Every row gives one point. Examples show where two turns around zero, p and q, send a point. Write where each new point lands after one turn and then the other. Backwards means that the second turn is done in reverse. Each puzzle has new turns, and all numbers are rounded.

Turn p:
[  5 -39  41] => [ 14 -24  50]
[30 30 22] => [35 33  3]
[-32  15  -8] => [-33  14  -5]
[ -3  -6 -55] => [-16 -23 -48]
Turn q:
[-28 -33  -6] => [-28 -26 -21]
[ -2   8 -45] => [ 12  18 -40]
[24  6 46] => [ 9 -8 51]
[ 19 -25  37] => [  5 -35  33]
[-13  44 -32] => [  1  51 -22]
Where do these land?
p, then q: [ 14 -13   1] => [ 11 -15   2]
q, then p backwards: [-47 -25  24] => [-51 -22 -17]
q, then p: [-9 19 17] => [-7 22 14]
q, then p: [ -4 -26 -52] => [ -4 -32 -49]
p, then q: [47 45  9] => [55 35  7]

Turn p:
[ -4  -3  58 -33  13  24 -21 -19] => [ -9  20  59 -15   0  28   2 -33]
[  9   1  13  -5 -13   1   4  27] => [ 10   4  16  -4 -16  -7  11  20]
[ 13  25 -27 -15 -13   6  -5 -16] => [ -8  29 -28 -11 -12  -9 -13  -9]
[  8 -52 -10  -5  44   8  11   8] => [ 46 -28  -3 -10  25  39  -4   0]
[-38   8 -19  15 -36 -11   4  17] => [-39 -20 -19  -1  -9 -17  15  31]
[ 15   6  28  -5  -7 -22 -43  -9] => [ -8   3  39   0 -11 -19 -36 -12]
[  4  17  -3  -8 -26  -6  29 -29] => [ -9   9 -21  -5 -17 -22  23 -29]
[-20  39 -19  15  -9 -27   9  14] => [-24   6 -20   8  16 -41   8  23]
[ 14 -41 -21  41  46  28  11   7] => [ 42 -23 -22  37  21  48  -6   9]
Turn q:
[ 18   7  28   3  -7  12   0 -14] => [ 20   4  21  -4 -14  15  -1 -17]
[ -2  -3 -39 -16 -13 -14  38  -7] => [-17   2 -29 -16   4 -18  44  -2]
[ 26 -18   6 -23  36  -4 -14  51] => [ 17 -12   9 -29  39  11 -21  47]
[ -4 -29  26  41 -18   9  18  -3] => [ 16 -42  18  27 -26  -1  14  -6]
[-12  49  36  -1  22  -5 -26  29] => [ -8  41  34  16   2  28 -30  32]
[-19   5   4  -8  24  11   3 -10] => [-19   2   7   9  21  14  -3 -13]
[-34 -31 -17 -36 -61 -47   1 -22] => [-50 -10  -5 -36 -38 -67  11 -12]
[ 24  -1 -36  10  29  21  12  -7] => [ 23  -2 -35   6  34  13  13 -10]
[  2  10  -6  23  -5 -19 -19 -26] => [ 12  19  -3  21  -9 -26 -10 -16]
[  1  10  -2   8  -7  34 -14   8] => [  6  -2 -16   5 -14  29 -17  -2]
Where do these land?
p, then q: [ -9 -14 -97   9  11  16  17  -1] => [ -4  -7 -93 -12  35   1  -9  15]
q, then p: [ -4 -15  15  -7   7  22 -37 -12] => [-14  -2  17  -3  -7  20 -37 -16]
q, then p backwards: [-17  -2  16  -7 -37   5  10   6] => [ -8 -12  11  -5 -41  10  -6   1]
q, then p backwards: [ 42   0  26 -20  -1  -8 -19 -16] => [ 31  -8  15 -43  15 -11  -8   2]
q, then p: [-13   1  30 -10  19 -43 -23  10] => [ -9   0  53   5  20 -21  -6  13]
q, then p: [-12   1 -51  13   8  22   9  65] => [ 16  -9 -41  -4  10  30  -1  69]
q, then p: [ -8  22  23  17 -12  18  -6 -20] => [-23   8   2  26 -27   4   2 -16]
q, then p: [ 17 -18  26  17  -3  -6  17 -12] => [ 25 -12  16   9 -17  -6  11 -23]
p, then q: [ -9   8  20 -15   6  18  23  -6] => [ -6   8  11   2   4  21  28 -15]
p, then q backwards: [ 14  17  -9   2   4 -45  10 -14] => [  7 -23 -22   6   4 -28 -17 -26]

Turn p:
[  3  -4 -23  -6   6 -27  10 -10 -24  19 -16] => [  2   6 -22  -9  15 -31   5 -12 -27   8  -2]
[ -6   7  -5  20 -18  15 -26  26   1 -16  -7] => [-15  22  -2  20 -14  13 -18   8  13 -22 -13]
[ -7 -23   6  17 -33  -5  26  33  -7  42  39] => [-18   0 -23  19 -36   0  13  42 -13  49   8]
[-18  36   2 -18 -14  11  15 -20  21  30  24] => [ 14  25  12 -29 -12   7  36   3  23  31   6]
[  2 -37 -31 -44  -6  30 -19   6  33   3  -2] => [ -1 -24 -37 -43  -1  29 -23   3  27   2 -29]
[  4  41  -2   5   1  -7  11 -57 -27 -29 -22] => [ 33  22  26   3  12  -8  30 -51 -23 -27  -3]
[-19 -24   5  -1  17 -42  -4   2  -3  -7  36] => [-27 -20  -9  -7 -10  -7  -6  -8 -12   7  52]
[ 27  29  18 -21  -4 -38  -2   7  -9  12 -34] => [ 11   8  28 -19  -2 -57  -9   7 -15 -10 -14]
[ -9  12  -9   1  -6  13  15  -8 -30 -10  12] => [  4  17  -3   3   1  20  22  -3 -26  -6   2]
[-21  -2 -22 -19  42  11 -26  34  -4   0  -5] => [-31  11 -16 -24  41  12 -23  19   9 -18   8]
[-37 -28  11  16   6  26   2  15 -11 -26 -20] => [-40 -18  -6  28  15  25  14   2   3 -26 -14]
[ 34  31  34   2  -5  27 -21 -46   1   4 -24] => [ 33  10  58   4   8   4  -8 -31   7   9 -36]
[ 34 -30  -2  32   0  13  -7  -2  55  -2 -25] => [ 27 -34 -12  34   0  -6 -31  -4  48   3 -21]
[ 14  -6  17  15  13 -28  26  20   5 -20  44] => [ 11 -23   5  16 -18  -1  -2  26 -14  -2  55]
Turn q:
[  5 -16 -50 -15 -17   7   7  -7  12   0  24] => [  0 -15 -23 -22 -30   9  16   0 -11  -2  40]
[-48  29   0   5 -10  -7 -20   8   6  10 -41] => [-21  36 -19   1   4  -7  -6  25  42  22 -22]
[ 17 -15  10  27  20  -2  -6  14  -4  12  -8] => [ 21 -11  -3  32  15   0 -12   6 -10   3  -8]
[-45 -11  10 -28   5  17  70   5  15 -19 -12] => [-19 -26   9 -20 -11   3  64  16  28 -28 -37]
[  3 -17 -30 -23 -28 -31  13 -49 -29  28  -6] => [ -6  -7 -32 -33 -26 -42  13 -32 -27  34  -1]
[ 43 -40  17   7  16 -20 -13 -40   9 -10 -46] => [ 63  -7  -5  13 -22 -17 -23 -44   3   3 -33]
[ -6  25  15  14 -33   8   6   6   8  11  12] => [-22  16  27  14  -1 -13  11   9   8  12  20]
[-15 -20  32 -15  -2 -10   2   2  24  20  13] => [ -6 -37  23  -5   6  -1  -1  -3  26  22  -4]
[  1  21   7  13 -10 -13   0  13 -11 -15  34] => [-21   5  16  -1  21 -15 -10   5  -9 -20  25]
[-14  -8  -1 -14   7  47   9  -1 -22  40 -10] => [-22  -4  -6  13 -10  33  27   5 -23  34 -26]
[ 21  27 -18  25  35   1 -38   7  13   1  22] => [ 21  22 -12  12  38  29 -24  -3  -4  -3  37]
[-20  -6 -19  23  15  10 -19  21 -53 -31  -1] => [-31  11 -37  19   6   9 -28  14 -26 -38 -16]
[ 32  15 -14 -24  -6  -6  12  23  -3 -32 -11] => [ 24  17  14 -29 -13  -4  -2  24 -19 -29   1]
[ 27  17  39   6   7  -1 -22  -1  37 -15  29] => [ 19   3  50   6  21  14 -22 -19  20  -9  27]
Where do these land?
p, then q: [-12 -12 -31  17 -18  -6  -7  -8 -14  24 -20] => [  4  27 -41  -5   5 -17  14  -2   4  14   3]
p, then q: [-19   7  46  -1  28  -4  -4  65 -21 -13   6] => [-47 -23  15  14  32  10 -26  38  21 -33 -17]
p, then q: [-14  -3  -9  22 -25  -5 -11 -16   0  -4  20] => [-18  17  -2  10 -13  -9  17 -15   3  10  24]
q, then p: [-22  10  -1  -7   3 -10 -10 -28 -13 -13  -9] => [  4  12  -3 -23   8  -9  13 -26  16 -12  -3]
q, then p: [ 31  14 -22  19  -8   4 -12 -26  10 -12 -19] => [ 42  31  11   2 -20  -1  -5 -11  -8   2   7]
p, then q: [ 13  17  35   4 -19  11  24 -24  17  63 -10] => [ 34 -12  24  14  16 -33  23  17   2  56 -19]
q, then p: [-25 -19  -8  20  -3 -20   9  -8  20  -9 -16] => [ 15 -13 -30   4 -14 -17  -5  -8  25  -9  11]
p, then q: [ -2 -31  43   2  34  38  -6  46 -16  -7  11] => [-28 -28  -2  44  10  43 -22  31  10 -10 -29]
q, then p: [ -8  14   5  13   9  25  33  16 -17  -9   4] => [ -6  -4   4  25  15   4  28  17 -10 -27   7]
p, then q backwards: [ 79 -10 -24  -6 -14 -22   4 -27  -4 -15  10] => [ 70 -42 -16  -5  10 -27 -21 -12  -4  -5 -20]
q, then p: [ 28 -16 -17 -97 -21  -8  -7 -17  12  -5   7] => [ -3 -21  14 -74 -38  14  -1   3 -29  21 -52]
p, then q: [-25  10  -3   6  37 -13  -2   4   7  14  15] => [-10 -18  -1 -13  37  17  10  -3   9   1  19]
p, then q: [-24  19 -15   7  -3   9 -13  25  20 -16   2] => [ -4  17   8  -7  -1  15   8  15  29 -23  22]

Turn p:
[ -2   4   1   2   5   4  -2  15  12  -3  16 -11  12   7] => [ 6  3 -1 -4  6  7  1 10 20 -2 17 -8  6  4]
[ -7 -32   1  10 -21  27 -13  29  22  21  -2  17  -2  10] => [-14   5   5  27  -1  41  -4   0  14  20   8  21  -5  30]
[ -6 -26   0   7  20 -23  12  -7  -1 -36  -6   4   5   1] => [ -5 -45   5  11  12 -14  -5  -3  -6 -12  12  -1   9 -16]
[ -7  19 -10  17 -50   3  -9  -2 -32  11  16  20  19  25] => [-11  43   7  17 -19  -9  17   1 -30 -11  18  -6  19  38]
[ -4  26  19  -2  -8  -8 -25 -22  -7 -33   5  -3   2   5] => [-27  14  11 -24   0 -17 -13 -10  -5 -27   9 -11  13 -12]
[-29   6 -10  -6  20  -6  30   5 -13  -2 -12  -8 -25 -11] => [ -2 -16  -8   2  21 -19  21  24  -8   3 -16  -2 -29 -14]
[-16 -15   5   3   7   9   4 -15  26  19  14  22 -20  -7] => [-12   0 -19   5  15   3  10 -26  11  23   5  25 -13  -1]
[  6   2  -5   3   2   3 -13 -10  11 -14  -1 -12   5  27] => [  2  -2   6 -10  17   5 -11 -12   5 -18   2 -12  12  15]
[  4  18  -5   0   7  18  -5  -2 -36  24   3 -15 -11 -20] => [ 16  33 -11  -4  -4   7   2  12 -25   6 -12 -12 -20 -19]
[ 10  11  -3  -7  -4  11  29  -5  -3  -5   9  28 -12  -5] => [  3  -3  -7  -3 -17  -3  35 -12  -3 -12  -1  17 -12  -3]
[ 12  11  -3  10   4 -22 -10  16  21   0   2  13 -13   7] => [  9   2   2   5  -3 -17 -18  -3  23 -12   5  20  -9  12]
[  5 -18  12 -45  15  -2  -2   2 -27  15 -16   4   2 -17] => [  9 -14  16 -25 -11  11  -3  15 -30  30 -12  16  -4 -20]
[ 20  15  13  23   0   4  45  -6  10  -4   6 -39  -4   8] => [ 20  -5   5   7  -3  -9  24 -17  30  -8  -8 -49 -13  -6]
[  8 -12  -8 -21   4  -4 -26  -3  15   5  -6 -25   0 -26] => [ -1  -9 -20 -22  -6  13 -35   8   5  17 -13  -6   3  -6]
[  6  -6  -9   7  -1 -12 -14   5   1   2 -29   5  43  -4] => [  8  -5   9  18  -6   3 -19  14  -3   1 -15   6  44   0]
Turn q:
[ 12   2 -19   5 -11  21 -12  -9  -2  -3 -29 -19  -5  23] => [  4   3 -22   2 -21  13 -18  -9  12  -1 -32   0 -15  12]
[-20  22 -26  -6  -8 -13   7 -10 -23  -6  -9 -17  -1 -25] => [-30  -2 -20  -4  -7 -22  -5  -2 -18   9 -13 -18  -2 -27]
[  0  15  21  22  17   6  22 -10  -5  -4 -13  17  22 -24] => [ -6  -4  15  26   9  20  32   3 -27   3 -10 -12   8 -10]
[-16  24  -2  13  27 -12 -17  28  19  -2  19 -13 -15   9] => [-10  35   4  25  18 -20 -12  15  25   6  16  -9   0   7]
[-22 -29 -18 -17  -6 -18  21  28  14   1 -10 -29  -8 -19] => [-20 -28 -21 -20   4  -6   1  27  31   7  21 -15 -16 -20]
[-19   0  10 -18  10  28   0 -17  26  16  16 -12  10  -2] => [-19  18  13 -27  14  28   1 -17  12   1   8 -13  10   8]
[ 24   2 -13   6 -10  13  -7  13   6  24  12 -16  -1  24] => [ 17  23 -16  -6 -24   9  -7   0  16  17   8  13  -1  17]
[  9 -11  15   0   9  11 -24 -10 -27   9  12  16  -3 -11] => [ 23   0   9  -7  22   3 -14 -11 -32  10   1   9   3   5]
[ 11   2  11   8 -14 -13 -15  16   6  -4  -7  17 -26  -8] => [ 16  -1  20  13  -2 -13 -10  10   3  -2   1  19 -22 -15]
[ -4  -1   1 -17  -8  -5  15  22 -14 -16  -2  24  17  -1] => [ -3 -20   1   1  -4  -2   1  25 -10 -15   1  12  27 -12]
[-15 -26 -11 -13 -25  18  20  -6  -7 -21  20  -3  -4  21] => [-16 -16 -24 -20 -10  10 -11  -7  -3 -36  21  14   2  13]
[ -5 -25 -18   9 -10 -18  10 -11  -6  10  -5  28  16 -13] => [ -7 -37  -4  -1   4  -8  22 -12  -8  16   1  24   6  -5]
[  3  15  20  11  16 -23  -4   1   8  22  -7  -7  -7  21] => [  8  14  23   9  -6 -17  11  10  10  15  -4 -14  -9  26]
[ 30  14  11 -20  30  24   6 -17  -9  -2   6   7 -14  21] => [ 27  35  -2 -16  11   8  12   2 -13 -25 -22  -2   6  19]
[ 12  -3  18  17 -18 -19 -22 -18  15 -24  -4   6  20 -17] => [ 16 -22  25  27  -8  -1  -2 -34   3  -4   2  -9   3 -20]
Where do these land?
p, then q: [ 11   0 -13 -13  -2  -8   8  -2  13  -3   6  -4   2   6] => [ 10  -9  -8 -12  -7  -2   3  -4  15  -8  -1   5   6   6]
p, then q backwards: [ -4  11   8  -7  -2  -6  -7   1  -8 -18   2 -14  49  27] => [ -8   9  29 -33  16  -9   4  10   2  -3  22   4  31   6]
q, then p backwards: [ -9  -3  18  21   9 -10  15   7   8  -2  12 -14  -3  24] => [ -6  -1  -6  16 -24  -1   8  22  -1  -5  19  -4  -2  20]
q, then p: [  2  -3  -1   0 -21  45   1 -11   5   2   0  -5   5 -21] => [-19  18 -18 -13   0  31  14  -4 -19  -3 -14   4  -3 -12]
q, then p: [ 11 -15   7   4 -19 -11   4   3   0 -15   2  34   0 -15] => [ -5 -18   1  17 -23   4   4 -16 -11   1  18  14  -1 -22]
q, then p: [  9  12  -8  31  -6 -11   3  12  -8   3   7  -5  -2 -18] => [  8  19 -20  24 -12 -15   2  -1  -4   6   4  -4 -13   0]
p, then q: [-19 -11  -1  -7 -18 -12   9   9  -9   3 -13 -13  -6 -10] => [ -9 -12  -2  -2  -5  -5 -12  21   3  18   9  -1 -16  14]
p, then q: [-18   9  -6 -13 -11 -13   2 -50   4 -12  -4  -3  -6 -12] => [-25 -29 -13 -19   6 -28   2  -5  -2   8 -19 -20  10   0]
q, then p backwards: [  8  17  16   2  13  -3   6   3  -3 -15 -21 -18  -5   0] => [  5  12  -5  16  -6   6  11   9 -16  -1 -13 -26  -2  -4]
p, then q: [ -2   4  17 -18  -4 -12 -19  12   9  -1  10 -10   5  -3] => [ -1   8  21 -16   0  -3 -16   2  15   6  11   1  13  -4]
p, then q backwards: [ 10  -6  -9 -16 -24  21 -15 -39 -28  -8   8 -12 -10  -5] => [ -7   9   4  -7 -10  27  15 -38 -33   2   8 -23   4  -8]
p, then q: [  8  -8  -2   0 -23  -2  -8   8  14  14 -20 -13  -3   9] => [  1   0  12   3 -14  10 -16  -1  15   5 -14   0  -9  24]
q, then p: [  5  11  -4 -17 -23  16  14  14  -4   1  -2  -8  -8  -3] => [-19   7  -9 -10 -21  10   2  22  -2  -6  -2   7  -5   7]
p, then q backwards: [-16   9  -5  23 -12  -3  -9  13   7  -8   7  53 -13   7] => [-14   8 -16  29  -9   1  10   6  13 -13  24  32 -19  24]
p, then q: [ 10 -12  -3   6  48   8   0   8  -5  53   7  41  -7  -1] => [ 33  28  10   6  13   3  40  -3 -29  16 -20  45  -2  -8]
q, then p: [ -7 -13 -15   3  97  -1  -5  10   6   6   0  -9   2  13] => [ 69 -12   5   0  58  -7   3  17  36 -14 -14  -1   6   0]
